Rows are points. A path goes straight from each point to the next, and from the last back to the first. The post is the endless flat space through its rows: a point in 2 columns, a line in 3, a plane in 4, and so on, so that a path can go around it. How many times does the path go around the post? Going back the other way cancels.
In the rows, zero is written as 128.

Post, 2 rows:
[[141 167  95]
 [102 116 163]]
Path, 27 rows:
[[ 79 185 145]
 [ 88 133  91]
 [149  67 122]
 [164 113 104]
 [125 126  73]
 [ 54  83 209]
 [ 91 152 185]
 [175 157 160]
 [153  91 130]
 [136 159  74]
 [118 192  48]
 [110 199 156]
 [176 176 109]
 [180 157  61]
 [129 110 102]
 [144  99 156]
 [103 121 193]
 [ 71 137 178]
 [ 81 118 118]
 [141  65 116]
 [ 98  88 208]
 [154 217 100]
 [ 71 146 160]
 [115 154  66]
 [110  63 177]
 [166 166  90]
 [125 164 179]]
Times around: 1

Post:
[[111  88 137 119 126 127 185 101 108 149 201]
 [ 93 118 132 106 114 142  77 117 102 141 196]
 [107  82 199 104  91 160 125 122 125 123 147]
 [153  95 103 161 183  93 189  15 111 124 146]
 [ 99 238 102 161 110 160 107 138 144 124  91]
 [ 97 131 169 136  98  93 129 158  77 166 175]
 [ 63 149 141  73  66 134 104 163  97 139 132]
 [116 165  81 145 129 119 101 178 178 151 102]
 [153 100  34 199 161 155 197  70 135 136 120]
 [165 117  93 162 159  99 212 120 104  66 143]]
Path, 25 rows:
[[109  60 120 152 152 210  72 107 120 117 136]
 [117 161 128 199 186  97  99  25 139  68 161]
 [138 143  22 212 106 155 162 142 180 185 106]
 [ 90 122 206  50  55 191 143 117 105  94 128]
 [ 72 147 206  41  99  66  81 152 100 142 110]
 [123 105  75 127 173 168  92  77 174  97 141]
 [120  75 138 140 147 103 172 142 124 134 164]
 [ 55 122 179 124  76 109  98  84  97 188 121]
 [ 83 123  91  80  47 152 169  99  81 119 148]
 [158  65 211 126 128  85 116 124  90 174 209]
 [152 175 109 207 150 125 205 158  89 125 157]
 [ 43 104  77 146  91 158 148 105 108 145 107]
 [104 123 113 162 105 103 114 133 191 139 103]
 [154 193 103 143 146 105  80 105 162 150 178]
 [ 95 159 133 107 107 161 106 114  75 171 111]
 [ 71 131 154  85 138  43 130 156 112 180 188]
 [116  66 124 192 141 136 220  76 133 130 207]
 [173  67 128 139 137 103 167 107 179  84  96]
 [105 162 169  98  73  57  98 115 110 218  52]
 [101 109 187 128  75 151 114  97 178 114 125]
 [ 61  89 131  78 117 127 156 107 123  40 189]
 [161  91 153 145 171 114 129 106  88  53 170]
 [204 157  47 227 127 149 202 168  60 133 123]
 [147 122  86 169 110 118 218 108 167 193  86]
 [128 233 199 140 143 112 118 119  63  98 150]]
Times around: 3
